Each point is reached from the start by the listed moves, each made once or not at all, plus a little noise. Say if it took an odd or an even number of moves. Then give how often each move was made.

Moves:
(1): [ 5.4 -0.5]
(2): [0.7 6.4]
Start: [-0.6  0.7]
Points:
[5.5 6.5] => even (1, 1)
[0.2 7.2] => odd (0, 1)
[-0.7  0.8] => even (0, 0)
[4.6 0.2] => odd (1, 0)

Moves:
(1): [ 2.2 -2.9 -1.0  1.2 -0.4  3.2  2.6 -0.1  4.7]
(2): [ 1.3  3.1  4.5 -1.4 -2.1 -1.0  1.0  2.8  2.5]
(3): [-1.2 -2.2  3.2 -0.1 -1.6 -0.7  2.1 -4.8  2.0]
(4): [-2.7  0.0 -0.4  6.2  1.1 -2.3  0.0  1.3  2.0]
(5): [-2.9  5.0  1.1 -0.7  4.9  1.2  3.2 -2.2  5.3]
(6): [-4.1  0.0  3.4  0.9 -0.1  5.6  3.0  1.9 -4.6]
(7): [-1.2  2.4 -5.3 -1.3 -5.3 -1.9  3.1 -1.4  3.9]
(8): [ 0.4 -5.2 -0.9  0.0  1.0 -3.4  5.8  3.8 -1.5]
(9): [-3.1 -0.8  0.6 -1.7 -0.7  0.2 -3.5  2.8  1.6]
Start: [-0.2  2.7  2.1 -0.6  0.7  1.0  1.8  1.5 -1.5]
Points:
[-8.7 -8.1  7.6  5.6 -0.1  3.5 11.6  6.3  2.7] => even (1, 0, 1, 1, 0, 1, 0, 1, 1)
[-6.6  8.0  4.2  3.4 -5.9  1.5  8.9  6.2  2.2] => even (0, 1, 0, 1, 0, 1, 1, 0, 0)
[-5.1  7.5  6.9  2.9  3.8  2.1  5.1  5.9 14.8] => odd (1, 1, 0, 1, 1, 0, 0, 0, 1)

Moves:
(1): [ 6.9  1.5 -5.6 -0.5  1.2  0.1  2.8 -0.9 -0.1  1.9  0.3 -0.4  5.5 -2.3
 -2.4  0.7  0.7  1.3 -0.3  4.1 -0.5]
(2): [-2.6  3.3 -1.9  0.7  1.2  1.8 -2.0  0.2 -1.1  0.4 -1.9  0.3  1.9 -0.7
  2.3  0.9 -1.7 -0.6  3.5 -0.3  1.1]
(3): [ 1.0 -1.4  3.8 -4.3  1.6 -1.5 -1.2 -1.3  0.7 -2.7  2.1 -1.3  0.2 -1.4
  2.7  0.5  0.8 -5.5 -2.2 -1.9 -1.4]
(4): [-1.7  3.5  0.1  6.1 -0.8 -3.1  3.7 -0.6  1.6  1.9  0.4  2.2  0.8  0.7
 -1.8  2.5 -3.0 -1.4  0.8 -1.9 -0.4]
(5): [-0.1 -2.2 -0.1  0.3  7.1  0.8  1.3 -0.3 -4.0  1.0  1.8 -1.1 -3.8 -3.8
 -3.2 -4.0 -1.8 -2.6  0.5 -2.1  0.4]
(6): [-1.1  1.2  2.8  2.1  2.7  3.7  2.1 -0.4 -1.0  2.6  0.9  3.8  0.0  6.0
 -0.8  1.1  0.1 -1.5  4.5  0.9  2.1]
(7): [-0.6 -3.3  0.4 -0.3 -0.2  0.3  1.4  2.7 -0.9  1.6 -4.0  2.7  0.2  0.7
  1.0  1.8 -2.2 -0.2 -0.7 -0.6  2.8]
(8): [-1.6 -0.1 -0.7  1.5  0.5 -1.9 -1.2  3.8  1.7 -1.2  2.8  1.8 -0.5 -0.6
 -0.1  0.2  1.1  1.1  0.1  1.1  2.4]
(9): [-1.6 -4.5  2.3 -0.2 -1.4  2.8  0.8 -3.7  5.6  1.8  0.8  1.6  0.0 -1.9
  0.6  0.3 -4.5  1.0  0.1  0.7 -2.3]
(10): [-1.4 -1.3  2.5 -0.8  0.2  1.2 -2.0 -1.8  0.2  2.4  1.5  1.7  1.3  1.1
 -3.5  2.8 -0.6  3.6 -2.1 -0.7 -1.2]
(11): [-2.3  0.2 -2.4 -2.3 -1.9 -1.9  1.1  1.2  0.6  0.3  2.3  0.5 -3.9 -1.2
 -0.3 -0.8  0.7 -3.4 -0.5 -1.7  1.3]
(12): [ 0.4 -1.8 -0.4 -0.8  2.6  1.3 -1.0 -3.8  0.7 -1.2 -1.0  4.0 -3.0  0.4
 -0.9 -0.7  1.9  1.6  0.8 -2.5  1.7]
(13): [-3.6 -4.4 -1.6 -2.7  1.7  1.3  5.3 -1.3 -0.2 -5.6  3.0 -1.2  2.3  3.4
  0.9  1.5 -0.5  0.8 -1.1  1.8 -3.3]
(14): [-0.2  3.3 -0.2 -3.5  7.1 -1.2  1.4  1.4  5.3 -0.5 -4.6 -0.5  1.2  4.2
 -2.0 -3.2  1.8 -0.7 -0.9  5.6  0.4]
(15): [ 2.1  0.6 -1.4  0.5  1.7 -0.6 -1.0 -2.0 -2.6  3.2  1.6  0.6 -3.3  3.6
  6.7  0.5  4.2  0.2 -3.2  0.8  0.1]
(16): [ 1.3  0.1  1.2  0.2 -0.1  2.3  1.7 -0.5  5.5  1.0 -0.2 -3.0 -0.5 -1.7
 -1.1  5.9 -1.0  1.0  2.5 -1.6 -2.6]
(17): [-3.1  2.6  2.1  3.7 -1.7  4.2  0.9 -1.6 -0.6  2.2 -0.1  1.1  3.8 -1.8
  0.1 -4.0  3.0  0.0  1.2 -5.9 -3.9]
(18): [ 2.2  3.1  1.5 -2.8 -2.3  0.0  0.9  0.6 -5.2 -0.7  1.7  2.7 -1.2 -0.4
  3.3  1.8  0.4  4.3 -2.3  0.9  0.8]
Start: [ 0.3 -0.8  2.0 -2.9 -1.6 -4.7 -1.2  1.3 -2.8  0.6 -3.0  2.4 -1.7 -2.5
  0.0 -4.4  1.2  3.8  2.2  2.2  1.9]
Points:
[-4.4  7.7  3.8 -7.7  2.5  1.1  1.4  1.5 -1.5 10.4 -6.8  8.5 -2.2  1.1
  6.6  1.1  5.9  8.2 -0.2 -1.1  0.9] => odd (0, 1, 0, 0, 0, 0, 1, 0, 0, 1, 1, 0, 0, 1, 1, 1, 1, 1)
[-4.2  1.9 -5.1  0.7 19.0 -3.0 13.8  5.8 -1.6  2.8 -4.4  9.9  5.6  4.8
 -6.4 -3.1 -4.2  0.0  8.6 10.9  6.9] => odd (1, 1, 0, 1, 1, 1, 1, 1, 0, 0, 0, 0, 1, 1, 0, 0, 0, 0)
[ -1.8   0.4   4.6  -3.6  16.6 -10.4   1.7   0.6   3.1  -2.1  -1.4   7.5
  -6.8  -3.0  -5.3  -9.1   2.0  -3.7   1.3   0.6   5.0] => even (0, 0, 1, 1, 1, 0, 0, 1, 0, 0, 0, 1, 0, 1, 0, 0, 0, 0)
[-2.0  5.1  3.0 -6.8  8.6  8.9 11.6 -0.4 -0.8  6.0 -6.6  9.7 12.8  5.8
 -2.3  4.7  1.2 11.6  6.2  6.4 -2.5] => even (1, 1, 0, 0, 0, 1, 1, 0, 0, 1, 0, 0, 1, 1, 0, 1, 1, 1)
[-8.7 -6.1  8.5 -1.3 12.6  1.6  5.8 -9.9 -3.6  5.2  7.1  8.9 -2.4  4.4
  3.8  1.5 -6.1 -2.1  3.1 -0.2 -3.0] => odd (0, 1, 1, 1, 1, 1, 0, 0, 1, 1, 0, 0, 1, 0, 1, 0, 0, 0)
[-2.6  0.1 -5.5 -9.8 12.2  0.0  8.1  0.2 -2.5  6.7 -3.8  9.6  3.5 12.2
  2.0  0.7  3.5  3.3  1.1 12.2  4.6] => odd (1, 1, 0, 0, 0, 1, 1, 0, 0, 1, 1, 0, 1, 1, 1, 0, 0, 0)
[  0.0   0.0  -5.8  -8.8  10.8   2.3   9.4  -3.5 -13.3  -0.7   4.3  10.9
  -4.1  -1.2  -1.3  -4.0   0.9   3.9   7.1   3.3   5.6] => even (1, 1, 0, 0, 1, 1, 0, 0, 0, 0, 1, 1, 1, 0, 0, 0, 0, 1)
[ 0.1 -0.7  0.2 -3.2 10.7 10.8 12.1 -4.1 -9.7  3.8 -2.7 11.4  3.3 -2.6
 -1.0  0.2  0.2  7.8 10.5 -2.9  0.3] => even (1, 1, 0, 0, 1, 1, 1, 0, 0, 0, 0, 1, 1, 0, 0, 1, 1, 1)
